Rows are points. A path goes straight from each point to the next, and from the last back to the first. The post is the endless flat space through its rows: a point in 2 columns, a line in 3, a plane in 4, and so on, so that a path can go around it. How many times does the path go around the post? Going back the other way cancels.
(in the rows, 128 means zero)

Post:
[[143 165 119]
 [140  88 126]]
Path (20 x 3):
[[103 160 118]
 [120  40 137]
 [140 107 158]
 [187  84 142]
 [161 193  88]
 [110  49  95]
 [114 221 116]
 [118 113 177]
 [152 146 173]
 [ 90 111 151]
 [118 138 114]
 [144 105  95]
 [191 105 119]
 [160 121 149]
 [121 112 146]
 [102 174 107]
 [127 143  87]
 [189 157  95]
 [178  76 163]
 [134 134 160]]
Times around: 1

Post (3 x 4):
[[108 103 145 151]
 [127 140  84  79]
 [108 109 121 172]]
Path, 25 rows:
[[ 78  99 159  93]
 [116  83 138 144]
 [121  94 160 153]
 [122 130 159  44]
 [116 147 103 130]
 [ 88 172  85  27]
 [ 99  74 133 164]
 [157  70 173  98]
 [135 129 102 121]
 [112 172  80  51]
 [ 81 139  73 153]
 [101 141 113  70]
 [101 114 202 145]
 [134  90 144 163]
 [159 112 101 166]
 [127 134 160 104]
 [133 120  96 138]
 [101  93 111 193]
 [113 123  80 102]
 [140 110  99 149]
 [115 100 173 210]
 [103 140 142 105]
 [122 106 176  91]
 [162 121  35 155]
 [110  84 120 144]]
Times around: 1

Post (5 x 6):
[[127 126 138 143 106 121]
 [108 101 113 126 122 130]
 [149 137  87 100 154 128]
 [ 98 122 114 132 127 120]
 [133 136 171 132 103 147]]
Path:
[[ 93 131  95 116 132  94]
 [ 96  81   7 114 140  81]
 [128 141 146 111 126 164]
 [118 108 112 113 150 153]
 [130 153  87 121 164 128]
 [133 138 146 150 116 112]
 [137 117 141 123 114 130]
 [125 137 184 105 121 161]
 [125 103 130 153 120 111]
 [121  79 113 134 103 100]
 [113 153  69 136 121  74]
 [ 54  75  90 137 117 126]
 [143 102  94 149 113 114]
 [162 166 147 133 127 137]
 [114 135  75 157 117  98]
 [115 115 110 129 115 118]
 [121 132  65 121 122  92]
 [120 112  98 114 129 136]
 [125 146 171 128 123 169]
 [125 144 177 134 130 142]
 [127 123 118  99 141 127]
 [129  97 115 128 108 102]
 [134 126 182 115 120 169]
 [134 118 124 150 124 126]
 [121 154 116 136 121 126]
 [122 154 131 162 101 115]
 [130 124 120 126 143 137]
 [119 157  93 125 154  95]]
Times around: 2

Post, 7 rows:
[[148  84  87 121  82 126 124 117]
 [126 142 166  67  95 153 123 132]
 [ 81 146 150 157 177 193 121  94]
 [141 163 150 116 127 154 124 157]
 [114 125 111  97 102 158  81 135]
 [109 131 146 165 115  97 136 129]
 [109 107 121 154 163 140 132 137]]
Path:
[[ 93  99 106 140  82 159  64 139]
 [ 98 192 133 140 119 180 107 140]
 [142 121  38 141 100 123 120 112]
 [140 152 152  83 178 190 130 142]
 [151  78 119  90 181 198 145 145]
 [ 90 102  93 179 104 190  80  69]
 [122 126 156 149 114 210  95  45]
 [157  77 152  82 197 177 192 140]
 [123 102 112 132 146 152 111 158]
 [ 82 138 163  97 184 205 128 145]
 [ 96 151  72 164 133 134  97 127]
 [104 203 175 155 133 134 114 109]
 [119  99 176 136 165 158 127 104]
 [ 34 115 180 169 214 158 122 114]
 [ 83 163 110 144 112 183  82 131]
 [ 81 164 153  93 178 164 145 129]
 [117 130 168  98 171 132 147 166]
 [134 127 164 106 148 175 107  98]
 [125 164 141 165 122 145 103 150]
 [ 25 143 163  85 138 138  67 191]
 [128 179  79 129 133 172  83 161]
 [ 72 152 172 151 166 120 129 102]
 [207  88 132  36  96 177 134 153]
 [122 125 171 116 147 201 139 145]
 [109 137 170 135 158 164 197 144]
 [135 135  74  77 137 157 109 164]
 [ 88 102 135 129 182 138 133 110]
 [124 144 189 145  95 101 114 134]]
Times around: 5
